Each row of a before or after table is a point. One or more steps were done to the points. Then noise was added and the rows were shuffled. The steps act on columns, c1 being the first. Write out the steps. A step turns or swaps two columns, mirrors them in a line or flattens them onto one, adds a multiple of one to another, or multiplies or shifts one. Angles are multiples of 10 degrees, from the lower column toward the higher: turns from -170 to 170, lines from 10 to 170 but not 90. Use the fewest steps. Two steps may share a column if one is a turn and the other turns, adds or multiplies; they go together, in the order done. Otherwise the lowest column goes first.

Before, 14 rows:
[[ 2.3  0.6]
 [ 3.3 -1.5]
 [ 1.0  4.0]
 [-2.0  6.3]
 [-3.3 -3.8]
 [-1.3 -3.6]
 [-9.1  1.5]
 [ 2.0  8.3]
 [ 2.4 -1.6]
 [-2.2 -4.2]
 [-8.3 -2.9]
 [ 3.9  4.0]
 [ 2.4  5.9]
 [-1.4 -2.3]]
After, 14 rows:
[[  7.6   7.0]
 [ -3.5  -0.7]
 [ -4.6  -0.4]
 [  4.2   3.9]
 [ -3.3   1.0]
 [  4.6   1.1]
 [  4.9   8.7]
 [ -4.4   9.6]
 [-16.6   0.1]
 [  4.3  11.6]
 [ -6.5  -1.6]
 [-19.0   4.9]
 [  2.1   7.7]
 [  6.6   1.1]]
Steps: multiply c1 by 2; shift c2 by 3.0

Before:
[[-1.4 -0.8 -5.3  1.3]
 [ 0.2  5.5 -0.4 -2.9]
 [ 2.8  1.8  5.8  4.5]
 [ 2.8  0.4 -3.7 -3.7]
 [ 7.9 -4.9  6.0  1.9]
 [ 5.5  0.5 -6.1  3.8]
 [-1.3  7.7 -5.9  1.1]
 [-2.2 -3.0 -1.0 -6.7]
 [ 0.1  4.7 -4.8 -6.4]
 [-2.7  8.3 -0.2 -2.0]
 [-3.6 -3.5 -0.6 -7.9]
 [ 3.4  9.5  1.4 -4.7]
 [-3.7  1.7 -5.9 -0.8]]
After (13 x 4):
[[-6.8 -0.7  2.8 -5.7]
 [ 0.0 -3.6 -0.6 -2.4]
 [ 2.8 -5.3 -2.2  2.8]
 [ 4.9  5.9  6.1  1.7]
 [-4.1 -4.3 -9.1  0.8]
 [-6.6 -6.1 -2.6 -0.5]
 [-5.3  1.4 -8.1 -1.3]
 [-3.7 -0.5 -5.4 -1.4]
 [-5.5 -1.9  2.9 -4.8]
 [ 0.6  3.4 -9.1 -3.3]
 [-2.8 -3.9 -5.3 -4.5]
 [-4.3 -5.6 -1.0  1.0]
 [ 0.3  6.1 -1.6  3.7]]
Steps: shift c1 by -3.0; turn c2 and c3 by -80 degrees; multiply c4 by 0.7
